Each row is a point. The points of each table are mixes of a few directions, plus a little noise. Count the directions of each table, and those that both share. Where both have some left over, give the other angles between the two spaces (their principal angles), to ten degrees, smallest first.

First:
[[  5  -4]
 [ 29 -23]
 [-51  42]
 [ 17 -13]]
Second, 6 rows:
[[ 19 -15]
 [ 33 -27]
 [ 16 -13]
 [-34  28]
 [-51  41]
 [ 17 -14]]
Directions: first 1, second 1, shared 1

First:
[[ -9  11  10]
 [  3 -39 -25]
 [ -7  10   9]
 [ -1  45  28]
 [ 19  14   4]
 [ -5 -42 -25]]
Second:
[[ 18  25  10]
 [  4  13   7]
 [ -9   2   4]
 [ -4 -60 -36]
 [ -9  20  15]]
Directions: first 2, second 2, shared 2

First:
[[  4  30 -10  29]
 [  3  36 -13  34]
 [  3  37 -14  35]
 [ -4 -49  19 -45]
 [ -1  -2   1  -1]
 [ -5 -53  20 -50]]
Second (8 x 4):
[[ 35   9 -14  49]
 [-46   5  12 -49]
 [-20  60 -15  27]
 [-26  17   2 -17]
 [-23 -20  14 -44]
 [ 36 -28  -1  19]
 [ 40 -44   3  10]
 [  4   1  -1   5]]
Directions: first 1, second 2, shared 1

First, 7 rows:
[[ 60  38  36 -30  18 -10]
 [-10  -6  -6   8  -3   3]
 [-15  -8 -13  14  -3   6]
 [-26 -25   5 -25 -17 -17]
 [-22  -6 -32  46   1  23]
 [ 34  17  35 -44   4 -20]
 [-21  -9 -21  30  -1  15]]
Second (9 x 6):
[[ 17  44  -4  30  10  -7]
 [ 13 -34 -11   4   7  13]
 [-11 -54  -7 -39 -31 -17]
 [ -8 -49   5 -12  17  30]
 [ 13  45   9  41  36 -11]
 [-22  -2  23 -11  11 -38]
 [ -4  -3   8   5  18  15]
 [ -1  36  -3   1 -16   4]
 [  4  18 -21 -19 -51  11]]
Directions: first 2, second 4, shared 1; angles 70

First, 9 rows:
[[-31   6  -5   9 -40 -24  44 -29  19]
 [ 14  34 -28 -31  36  -4  47 -41 -15]
 [ 13 -22  18  10   7  18 -54  41  -5]
 [-16 -21  24 -30  -6  26 -44  51  43]
 [  7  -6   0  35 -10 -11  -4  -6 -22]
 [ -3 -10   3  46 -29 -18   2 -10 -17]
 [ 12  11 -10  -9  20   1  10 -12 -13]
 [-10  -3   5 -16  -4   6  -4  10  19]
 [ 14  10  -8 -14  24   6   2  -5 -10]]
Second (10 x 9):
[[-35  10 -13   9  17  10 -18  -8  -4]
 [ 25  19  11  -2 -31 -13 -22 -40  54]
 [ 24   2  20 -14  14  18  17  24   6]
 [ 40  -7  26  -1   0  15  21   4   9]
 [ 12   8  15 -37 -25   0  11  25 -29]
 [-34   3 -25  13  12 -15 -18  -9  10]
 [-27   5 -11   1 -11   1 -12 -10 -28]
 [-60  -1 -38  -6  28 -18  -6  35 -32]
 [ -5 -23 -23  32  23 -22   4  -7  26]
 [ 57 -14  38   3 -28  23  28 -14 -14]]
Directions: first 3, second 5, shared 0; angles 30, 60, 90
